Rows are points. The last column is the point's height on a tilted bowl or saddle (a function of degree 2), plus a little noise. Along how many of its main directions does it bend up, bend down or stay straight?

Points (10 x 3)
[[ -5  44 -25]
 [-21  -3  -6]
 [ 95 -26  71]
 [ -2 -53 -39]
 [-21 -10  -9]
 [  9  38 -27]
 [-21 -37 -31]
 [  5 -86 -82]
 [ 20 -14  -3]
 [-15 -17 -13]]
Directions: 1 up, 1 down, 0 straight

Points (10 x 3)
[[ 60 -63  75]
 [-28  25   4]
 [-22  37   1]
 [ 44  -5   7]
 [ 53 -83  78]
 [ 58 -50  57]
 [ -8 -21 -13]
 [ 34  44 -20]
 [ -2  -7 -14]
 [  0   5 -16]]
Directions: 1 up, 0 down, 1 straight

Points (16 x 4)
[[ 85 -56 -31  95]
 [ 39  23 -22   4]
 [  8 -19  -1 -28]
 [-92  28   1  59]
 [ -9   4 -32 -18]
 [ 20 -17  -4 -24]
 [ 34  -8 -17 -10]
 [-60   3 -55  43]
 [-14  14 -28 -20]
 [ 52 -12 -30  20]
 [-42  95  27  60]
 [  7  23  37  -9]
 [-24  68 -68  57]
 [ 21  33   0 -14]
 [ -1  57 -62  39]
 [ 17  -6 -41  -1]]
Directions: 3 up, 0 down, 0 straight

Points (15 x 4)
[[  3  89 -14  -7]
 [ 40 -15 -19 -20]
 [ 28 -45 -17 -26]
 [ -7  26  -1  -6]
 [  9   5   6  -4]
 [ 20 -32  95 -81]
 [-52   4  20 -33]
 [-45  -6 -23 -33]
 [-31  29 -36 -30]
 [-16 -50 -64 -73]
 [  0 -48 -19 -21]
 [ 20  51   0  -1]
 [ 22 -56 -19 -30]
 [ -4  75 -23  -9]
 [-43  47  65 -80]]
Directions: 0 up, 2 down, 1 straight

Points (15 x 4)
[[  6  14 -13   9]
 [-11 -20  11  10]
 [-79 -23  17  56]
 [-24   3   7   9]
 [ 18  22   3  11]
 [ 18  -2  37  16]
 [-19 -43  32  32]
 [ -6 -19   3   9]
 [-47  15 -95  95]
 [ -4  34   0  13]
 [ 19  50  17  29]
 [ 13  45  39  32]
 [ 25 -43  32  33]
 [  5 -60 -51  61]
 [-24  26 -23  18]]
Directions: 3 up, 0 down, 0 straight

Points (24 x 5)
[[ 63  66  25 -13 -62]
 [-78  10  52  -4 -59]
 [ 14  39  -9  95 -72]
 [ 14 -63  38 -23 -43]
 [ 21  11   9  46 -25]
 [  5   4 -28   8  -8]
 [ 10  -4  12 -36  -3]
 [ -9 -19 -59  11 -30]
 [  8  15  79  12 -32]
 [  3  30 -58 -54 -46]
 [-30  -9 -29  -3 -14]
 [ 33 -47  -4 -50 -31]
 [  5 -34  30  10 -20]
 [ 18  -4 -22  13 -12]
 [ 29  51  12 -62 -36]
 [ 42  33   8  82 -80]
 [-40 -44 -17 -19 -35]
 [ 28  39  46  -2 -21]
 [-57 -71  29 -18 -78]
 [ 16  53  14   1 -17]
 [ 16 -31  27  11 -21]
 [  7  17  67 -37 -21]
 [-24  27 -11   4  -7]
 [-16  34 -57   5 -30]]
Directions: 0 up, 4 down, 0 straight

Points (25 x 5)
[[-17  -5 -22  38  -9]
 [-13 -33  23 -17 -20]
 [ 63  55 -37 -33  -9]
 [-53 -17  24   1  -3]
 [-29  32 -36 -74 -10]
 [-25  95   7  -4 -72]
 [ 33 -36  25 -15 -39]
 [-55 -30  45 -29 -10]
 [-37 -62   8  45 -30]
 [ 63 -45 -56 -42 -95]
 [-10  77 -67  61 -49]
 [-17  -4 -62 -30 -29]
 [ 42 -20 -22   8 -30]
 [-55 -23  -1  61  -6]
 [  1 -73  46 -11 -64]
 [ 15  53  13 -11 -19]
 [-39  -3  -6  20  -5]
 [ 46  22 -32 -32 -12]
 [ 22  88 -66  86 -49]
 [-52  25  40 -40 -16]
 [-37 -40 -35  17 -35]
 [ 42 -25  22 -12 -33]
 [ 64   0   7  11 -19]
 [  2  21  24 -10 -11]
 [ 45  72 -43 -15 -16]]
Directions: 0 up, 2 down, 2 straight

Points (24 x 5)
[[ 15  32 -17 -84  48]
 [ -8 -50  -3 -59  37]
 [ 29  -9 -12 -14  13]
 [-13  -8 -42  13  14]
 [-92  62  60 -27  94]
 [ -5 -19  27  42  22]
 [  8  -7 -27  26  14]
 [ 29 -20  12 -30  18]
 [ 69  13  -4  13  37]
 [ 38  10 -48 -27  29]
 [  0  15  10  49  23]
 [-17 -40  -3  15  16]
 [-25  84   4  13  55]
 [ 13  55  68  88  86]
 [ 28 -21 -24  22  18]
 [ 34  53 -57  24  51]
 [ 31   8   7 -43  20]
 [ 34 -23 -38 -31  26]
 [ -3 -24 -95  -7  42]
 [ -2 -23 -21 -63  30]
 [-37  55 -16 -27  37]
 [ 64 -33  -9 -28  39]
 [-44 -43 -42  16  28]
 [-25 -28   3 -50  26]]
Directions: 4 up, 0 down, 0 straight

Points (38 x 7)
[[ 41   3 -44  26  48  -2 -47]
 [-20 -30 -36 -26   8   1 -15]
 [  7   1 -10  -3  41 -22 -25]
 [ -5 -62  42  -5  23 -48 -27]
 [ 11   5  42 -32  44  57 -37]
 [ 65   5  11 -31  -7  -6 -26]
 [  7 -17  34 -15  25  29 -13]
 [-54 -26  40  52  18  40 -51]
 [-45  -4  -7 -27  -4   9 -15]
 [  0   8 -67   5  35  30 -38]
 [ 16 -23  -4 -28 -27  -2 -21]
 [-11   3  65 -11 -63   8 -41]
 [ 10 -33 -58  -2 -26  11 -30]
 [ -8  61   4  13  39   2 -26]
 [-57  37 -32   9  18   7 -23]
 [-31  11 -31 -95  40 -32 -65]
 [  4  47 -95 -18  79   6 -89]
 [-46   5 -38  43 -43 -26 -47]
 [ 12  41  56  10   6 -31 -16]
 [ 28 -46  29 -67 -10  20 -44]
 [ 44  11 -12  -6 -83  -5 -54]
 [-23  46   6   8  -7  45 -17]
 [ 33 -29 -54  -1  39  32 -43]
 [-48  15 -27  12 -47 -17 -31]
 [ 25  47  22  -3 -41 -79 -57]
 [-36   6  41  -2  21 -35 -29]
 [ -9  -3  23 -11  -8  25 -10]
 [ 48  12  36 -18 -14  16  -8]
 [  5  38 -49  39  -6 -25 -34]
 [-47  29  -6   2  34  20 -27]
 [-47 -49 -18 -31  14  -2 -17]
 [ 11  31  72  19  49  35 -28]
 [ 24  60  -9  -4   8  -7 -12]
 [-16  61  -8  -5 -18   3  -7]
 [ 20  54 -59  66  66   9 -95]
 [ 51 -60  -9  21 -60 -24 -59]
 [-26  25  -2   5 -21  14 -11]
 [ 16  13 -18 -51  14  51 -36]]
Directions: 0 up, 4 down, 2 straight

Points (39 x 7)
[[ 25  -1 -65 -35  18 -16 -12]
 [ -1 -10 -41 -33 -60 -19  64]
 [-54  -9  13   8  13  65 -42]
 [ 31  -8 -13  23  -7 -13  30]
 [-44 -47   0   6  -6  -4  18]
 [-17 -37  50  50  -7 -50  39]
 [ 15  24  45   4 -40   1  28]
 [ -2 -77  17 -35  38  12  66]
 [ 31 -49   7 -16  48  10  34]
 [ 77 -42 -49  12  33  27 -47]
 [-52 -85 -31  57 -18 -10  85]
 [ -6  34  30 -21  50  -8  15]
 [ 82 -10 -18  80 -52 -24  95]
 [ 50 -20   2 -52 -34  -6   2]
 [ -5 -32 -32 -24   7 -16  17]
 [-56  14 -50 -25 -40 -19  45]
 [-61  25  24 -52  16  -2 -28]
 [ 41  -6 -50 -35  45  15 -50]
 [  1  29 -14 -50 -18  28  21]
 [-30 -23 -51   0   0 -16   4]
 [-12  13  -5  41  23  12  -6]
 [ 20 -27 -55  -9  64 -27  -7]
 [-53  14 -11 -15   7  95 -56]
 [ 37  42 -95   3  52 -37  -7]
 [ 20 -57   6 -79  -1   4  42]
 [ 48 -32  -3  40  10  26  42]
 [-25 -26 -16 -44 -32  12  38]
 [ -9  15 -51 -15 -25  31  -5]
 [-49   0 -15   3 -38  56   2]
 [ 23  14 -45  52 -27  12  26]
 [  5   3 -33 -68  29  41 -26]
 [ 23 -17 -88 -41 -15  45 -58]
 [ 72   8 -25   6 -28  17  -3]
 [ -9 -67 -31   8  34 -20  42]
 [ 28  51  -4 -13 -26  -5  48]
 [-66 -10  26 -34   9 -31 -31]
 [ 21  -8 -60  35 -40 -11  38]
 [-59  -4  10 -21  27 -52 -24]
 [-21  -2  66 -27 -15  58  27]]
Directions: 4 up, 2 down, 0 straight
